Rows are points. Examples show where two turns around zero, p and q, send a point. Where does a point land after both, in the order given? Backwards means that the second turn is done in reverse. Each puzzle has new turns, and all numbers are rounded.

Turn p:
[-85,-156] => [-72,-162]
[51,-156] => [64,-151]
[34,311] => [8,313]
Turn q:
[-145,172] => [100,202]
[79,-159] => [-114,-136]
[334,-142] => [3,-363]
[-159,90] => [19,182]
[-108,39] => [-7,115]
Where do these land?
q, then p backwards: [77,83] => [103,-46]
p, then q: [-73,185] => [129,152]
q, then p: [92,37] => [76,-64]
q, then p: [-105,-418] => [-418,-105]
q, then p: [8,114] => [104,47]

Turn p:
[178,168,384] => [439,-106,60]
[111,138,23] => [146,99,-29]
[-11,45,-25] => [0,49,18]
[-82,-163,-175] => [-245,-17,-62]
[-216,93,-41] => [-97,79,203]
[20,-281,-166] => [-244,-104,-191]
Turn q:
[55,45,-201] => [79,150,-129]
[136,-139,179] => [62,-257,10]
[-84,-131,71] => [-131,-109,-15]
[-162,383,-173] => [6,421,159]
[55,-159,124] => [-17,-207,-25]
Where do these land?
p, then q backwards: [-88,377,122] => [86,394,48]
p, then q: [67,-67,-63] => [-33,82,-71]
p, then q: [249,88,-54] => [190,167,-93]
p, then q backwards: [4,-30,-177] => [-132,-42,-114]
p, then q: [-305,-131,81] => [-244,-219,94]
p, then q: [72,-238,91] => [-102,-63,-236]

Turn p:
[-20,113,-203,35] => [-195,93,-91,-28]
[232,-253,148,224] => [237,-238,-201,192]
[128,-279,-94,-253] => [289,135,-158,-201]
[-186,88,0,85] => [-171,-93,101,-40]
[-92,228,73,-77] => [-113,98,218,44]
[80,62,246,188] => [39,-162,87,266]
[-141,41,-169,-201] => [-85,167,44,-231]
Turn q:
[-99,202,157,253] => [104,-152,-122,301]
[-57,-55,33,181] => [85,-173,-53,13]
[69,-97,-343,-287] => [-180,259,-49,-335]
[174,-27,228,161] => [267,-68,144,110]
[-17,152,-103,-206] => [-171,210,-47,27]
[-70,-175,28,-102] => [-105,-77,127,-116]
Where do these land?
q, then p backwards: [145,63,152,-202] => [18,224,110,-163]
q, then p: [59,5,-80,200] => [46,111,-188,10]
p, then q: [157,-129,-179,6] => [-18,158,-181,-124]
q, then p: [-402,-4,314,-21] => [45,-485,-2,-152]
q, then p: [42,66,-206,17] => [-116,175,-48,-51]

Turn p:
[120,223,-79,-147] => [109,-82,161,-218]
[-260,54,-148,-227] => [-141,-228,255,85]
[33,-282,251,154] => [64,103,-323,220]
[143,17,-177,18] => [-81,-3,-32,-212]
[-36,-13,152,203] => [47,211,-62,124]
Turn q:
[-108,94,-363,330] => [-370,-187,-66,292]
[-30,131,219,129] => [-69,271,61,26]
[-42,40,127,-188] => [184,107,-78,-58]
[166,-104,63,96] => [-45,-21,203,-89]
[-192,-67,54,-152] => [70,38,-213,-125]
[206,-94,-100,-215] => [230,-209,93,-47]
Where do these land?
p, then q: [-241,231,-128,-127] => [-10,291,22,-242]
q, then p: [-40,-207,-73,110] => [-86,-167,10,163]
p, then q backwards: [-26,-160,100,-59] => [-69,81,-158,-57]
q, then p: [397,-44,-121,59] => [205,58,-275,238]
q, then p: [319,193,85,-141] => [301,193,-175,-89]
p, then q: [-82,43,80,95] => [-50,97,58,93]
p, then q: [-327,-55,56,63] => [-288,183,13,22]

Turn p:
[238,211,40,219,-48,111] => [55,-82,-13,0,-226,323]
[180,15,-229,165,87,101] => [128,-93,-110,-136,87,259]
[-27,-81,-194,157,45,323] => [-150,18,-138,-118,204,281]
[-106,182,26,-392,80,-23] => [-33,185,14,-235,-159,-299]
[-146,-97,132,44,66,-165] => [55,105,41,214,71,-123]
[-154,112,35,-231,-147,-203] => [-43,-23,-52,23,-157,-351]
[16,-342,190,39,-83,-144] => [-13,-110,258,252,179,-89]
Turn q:
[-227,-66,-207,-39,139,128] => [-216,-101,-182,-33,4,212]
[-152,-27,11,-249,-249,24] => [-276,75,92,-197,5,-140]
[-61,-70,105,66,214,207] => [64,-194,-29,-44,-187,182]
[-70,154,18,190,209,35] => [101,28,-5,141,-87,268]
[188,-113,83,86,-123,-564] => [111,-13,241,336,328,-323]
[365,118,255,-36,54,94] => [415,33,108,-173,-71,-72]
[-171,-65,-149,36,-180,173] => [-249,51,-173,-19,-149,-49]
[134,-22,-33,-174,-120,124] => [17,40,-75,-229,10,-140]
[-6,90,-83,121,56,-221] => [31,81,21,220,147,61]
Where do these land?
p, then q: [-63,179,-85,-26,143,-116] => [75,178,-91,-27,162,-71]
p, then q: [34,-181,296,192,-73,58] => [57,-66,79,143,-355,81]
q, then p: [-143,116,-150,3,-113,32] => [-76,96,-219,-20,-79,-25]
q, then p: [50,162,7,-107,35,-262] => [131,246,97,-11,-103,110]
p, then q: [-171,-339,11,-204,-209,125] => [-194,-239,244,159,69,247]
q, then p backwards: [-32,137,-165,10,259,-114] => [17,-125,-75,283,119,106]
p, then q: [84,47,-268,28,19,-109] => [59,-100,-182,-90,176,-92]
p, then q: [240,-120,353,104,-60,385] => [-92,-63,206,-173,-516,93]

Turn p:
[43,0,237,-21,-244,-37,331,-77] => [-222,-346,-156,-2,57,-73,165,75]
[129,-102,-256,-202,283,-37,132,33] => [157,66,-46,-20,-100,236,-173,326]
[100,-325,236,-18,-61,-67,-157,-60] => [-384,79,48,170,-10,131,-23,-72]
[19,396,52,-45,-113,-23,-330,-97] => [71,9,341,-126,306,-191,-43,-155]
[-88,76,43,-86,209,-34,-290,128] => [153,128,212,21,62,198,-68,-187]
[-201,-9,-186,223,290,351,3,29] => [338,88,-128,87,-323,-112,-202,-172]
[-65,-37,-4,314,12,-197,78,-91] => [4,45,48,174,-153,-152,269,62]
[-117,57,-131,-186,-257,119,76,22] => [36,-14,-262,-145,236,-78,-45,-5]
[180,-57,7,22,-120,-76,157,113] => [-154,-52,-59,-159,-75,39,122,129]
Turn q:
[149,96,35,324,-164,-35,-111,-7] => [85,-161,181,243,123,98,85,145]
[-38,-221,70,-167,48,34,415,134] => [75,281,-158,-44,-271,-130,199,-187]
[171,-31,114,55,237,-209,-313,-82] => [96,-99,196,-135,379,-161,-73,-23]
[-71,-55,-193,-89,257,74,22,-249] => [-106,243,-171,-39,157,-41,-244,-18]
[-65,-44,-126,-112,189,15,120,72] => [-6,222,-77,-154,-27,54,-28,-82]
[-188,-39,343,54,25,-196,-119,-104] => [-79,-269,-107,-46,216,-180,191,-117]
[264,-17,33,-312,23,-79,73,74] => [90,75,207,-110,-191,-174,-118,-190]
[12,120,0,24,-65,-113,121,-47] => [-85,-7,65,123,-17,54,38,-133]
[54,96,-17,190,-368,275,-89,31] => [75,-218,4,262,-186,143,-24,302]
[-421,-218,-244,-35,-96,19,139,-2] => [-346,210,-267,-85,-122,52,164,167]
[133,313,-17,69,-85,216,-258,179] => [202,-275,126,-13,-59,286,-192,138]
Where do these land?
p, then q: [101,-90,-45,36,-81,229,-36,54] => [-227,-98,36,-77,-20,1,-111,60]
q, then p backwards: [-128,-35,-155,372,222,-86,-171,-153] => [-78,-31,-70,-389,-203,-264,-73,-99]
q, then p: [-1,-122,-49,184,-59,-56,182,113] => [74,-219,-63,-117,-103,-99,104,38]
q, then p: [-29,-62,-161,-188,17,-139,-180,97] => [18,-85,-24,26,244,207,-21,-125]
p, then q: [-34,389,-123,-139,-56,132,242,1] => [100,237,258,-232,-31,-273,-63,-5]
p, then q: [-60,-109,-145,-141,-69,-1,-219,145] => [15,-54,-60,-23,41,175,-284,-100]
p, then q: [106,-98,152,-20,-42,148,87,-490] => [-123,-68,32,-177,300,14,343,236]
q, then p: [2,28,31,-169,239,-99,-51,126] => [-19,-90,78,64,199,84,-198,105]
p, then q backwards: [155,161,-174,109,-23,-47,-70,-7] => [133,-212,-58,-91,27,-60,-94,111]
p, then q: [-111,-64,669,-43,-149,-82,216,113] => [-125,357,-516,163,39,-233,162,190]
